Each point is reached from the start by the listed moves, each made 0, 1 or 2 times, or once backwards (-1), plus a little noise. Say if it took an odd or an even number of moves. Then give how often each move was made.

Moves:
(1): [2.8 0.7 2.9]
(2): [ 1.7  1.6 -2.0]
(3): [-0.6  2.4  1.4]
Start: [ 0.8 -0.1  0.2]
Points:
[8.2 2.8 4.0] -> odd (2, 1, 0)
[ 7.0 -1.1  4.6] -> odd (2, 0, -1)
[0.7 4.0 7.8] -> even (1, -1, 2)

Moves:
(1): [-0.8 -1.5 -1.0  0.6  0.2 -0.4 -2.3  0.9  0.8]
(2): [ 0.0  2.0  3.1  0.9 -0.4  0.6  3.2  3.0  1.5]
(3): [-0.1 -1.2  1.6  0.1 -0.6  2.1 -0.1 -0.4 -1.3]
(4): [ 0.5 -0.2 -1.0  1.6 -0.2  2.0 -1.4  2.7 -1.6]
(5): [ 0.9  0.1  0.9  0.5 -0.5  1.4 -1.0  0.5 -0.9]
(6): [ 0.0  0.1  2.8  0.4  1.0  1.7  0.9 -0.3 -1.7]
(7): [-0.3  0.2 -0.2  0.8  0.3 -0.5  0.6 -0.1  1.7]
(8): [-1.1  2.4 -0.9  1.4 -1.5  0.9 -0.7  2.9  1.2]
Start: [-1.2  0.2  0.0 -0.1 -0.7 -0.2  0.8  0.2 -0.5]
Points:
[-1.7  5.2  6.7  2.2  2.3 -0.3 10.5  1.5  2.2] -> even (-1, 1, -1, 0, -1, 2, 2, 0)
[ 0.5  6.4  9.5  2.3 -1.7  1.0  9.8  3.6  4.7] -> even (-1, 2, 0, -1, 2, 0, 2, 0)
[-3.2  5.8 -2.0  4.5 -3.0 -1.8  3.2 12.8  7.0] -> even (1, 2, -1, 1, -1, -1, 0, 1)
[  1.0  -6.4   5.2   2.5  -0.3  10.2  -4.4   2.7 -10.7] -> odd (1, 0, 2, 2, 1, 1, -1, -1)
[-4.1  6.8  5.8  7.3 -4.8  5.1  3.7 12.7  6.7] -> odd (1, 2, 1, 0, 1, 0, 2, 2)
